Each row is a point. The points of each table are mixes of a few directions, plus a little noise. Count the directions of each table, and those that both share. Where both have some left over, give the other angles between the two spaces (their principal angles), to ten degrees, smallest first.

First, 4 rows:
[[-0.38  0.27 -0.31]
 [-0.31 -0.32  0.35]
 [ 0.49  0.18 -0.19]
 [ 0.20 -0.13  0.15]]
Second, 4 rows:
[[ 0.06  0.22 -0.25]
 [ 0.24 -0.53  0.60]
 [-0.07  0.26 -0.29]
 [-0.22  0.04 -0.05]]
Directions: first 2, second 2, shared 2

First:
[[-0.27  0.07  0.03  0.63  0.02 -0.31  0.10 -0.29]
 [ 0.18  0.26 -0.22 -0.22  0.18 -0.12 -0.01  0.27]
 [ 0.28  0.04  0.32  0.23 -0.30 -0.59  0.00 -0.16]
 [-0.21  0.41  0.36  0.32 -0.12 -0.41  0.31  0.07]
 [-0.10 -0.52 -0.19 -0.68 -0.17  0.74 -0.10  0.01]
 [ 0.13  0.11  0.10  0.11  0.42  0.30 -0.15  0.17]
 [-0.01 -0.37 -0.41 -0.39 -0.02  0.39 -0.15 -0.06]]
Second:
[[ 0.08  0.02 -0.29 -0.25  0.19 -0.07  0.06 -0.14]
 [-0.11  0.02 -0.05 -0.17  0.15 -0.20  0.10 -0.03]
 [-0.18  0.37  0.32 -0.23 -0.75  0.19 -0.41  0.17]
 [ 0.38  0.11 -0.46 -0.27 -0.12  0.36 -0.19 -0.19]
 [-0.17 -0.46  0.34  0.71  0.57 -0.33  0.45  0.13]
 [-0.18 -0.27  0.33  0.49  0.28 -0.22  0.26  0.14]
 [ 0.18  0.21 -0.21 -0.29 -0.32  0.28 -0.26 -0.08]]
Directions: first 5, second 3, shared 0; angles 30, 40, 60

First (10 x 12):
[[-0.05  0.11 -0.62  0.31  0.22  0.13 -0.36  0.10 -0.01 -0.13  0.58 -0.74]
 [ 0.04  0.31 -0.16  0.14 -0.67 -0.19  0.47 -0.23  0.16 -0.08 -0.52  0.52]
 [ 0.24  0.34 -0.19  0.19  0.19 -0.07  0.06  0.39  0.28  0.05  0.07  0.19]
 [-0.08 -0.17  0.07  0.00  0.29  0.05 -0.21 -0.11  0.00  0.21  0.28 -0.16]
 [-0.22 -0.19 -0.10  0.24  0.11 -0.06 -0.09 -0.60 -0.05  0.29  0.28 -0.16]
 [-0.28 -0.26 -0.01 -0.55 -0.33  0.36 -0.53 -0.15  0.13  0.00  0.09 -0.42]
 [ 0.15  0.04  0.27 -0.27 -0.05  0.03  0.10  0.40 -0.04 -0.19 -0.28  0.20]
 [ 0.10  0.03  0.41 -0.18 -0.14 -0.12  0.28 -0.02  0.18  0.20 -0.42  0.69]
 [ 0.33  0.27 -0.09  0.66  0.59 -0.35  0.45  0.33 -0.22 -0.07  0.11  0.19]
 [-0.22 -0.47  0.42 -0.54 -0.22  0.21 -0.17 -0.11 -0.43 -0.27 -0.20 -0.33]]
Second, 9 rows:
[[ 0.05  0.24 -0.50  0.62  0.03  0.01  0.12 -0.13  0.01 -0.35 -0.06  0.09]
 [-0.10 -0.12  0.04 -0.47 -0.25  0.01 -0.05 -0.19  0.09  0.43  0.13  0.00]
 [-0.26 -0.40  0.35  0.17  0.75 -0.11 -0.07 -0.54 -0.63  0.00  0.09 -0.22]
 [-0.02  0.33 -0.18 -0.08 -0.42 -0.30  0.07 -0.06  0.35  0.46  0.12 -0.11]
 [ 0.13  0.14  0.30 -0.14  0.20 -0.21 -0.02  0.53 -0.11 -0.07  0.01 -0.31]
 [ 0.36 -0.05 -0.21  0.31 -0.31  0.33  0.22  0.51  0.24 -0.27  0.08  0.38]
 [-0.10 -0.17  1.12 -0.53 -0.18 -0.09 -0.31  0.17  0.48  0.28 -0.40  0.21]
 [ 0.03 -0.26 -0.46  0.24  0.26  0.29  0.14 -0.20 -0.45 -0.23  0.24  0.04]
 [-0.08  0.31 -0.45 -0.10 -0.09  0.08 -0.10 -0.08  0.03 -0.25 -0.21 -0.05]]
Directions: first 5, second 6, shared 3; angles 50, 70
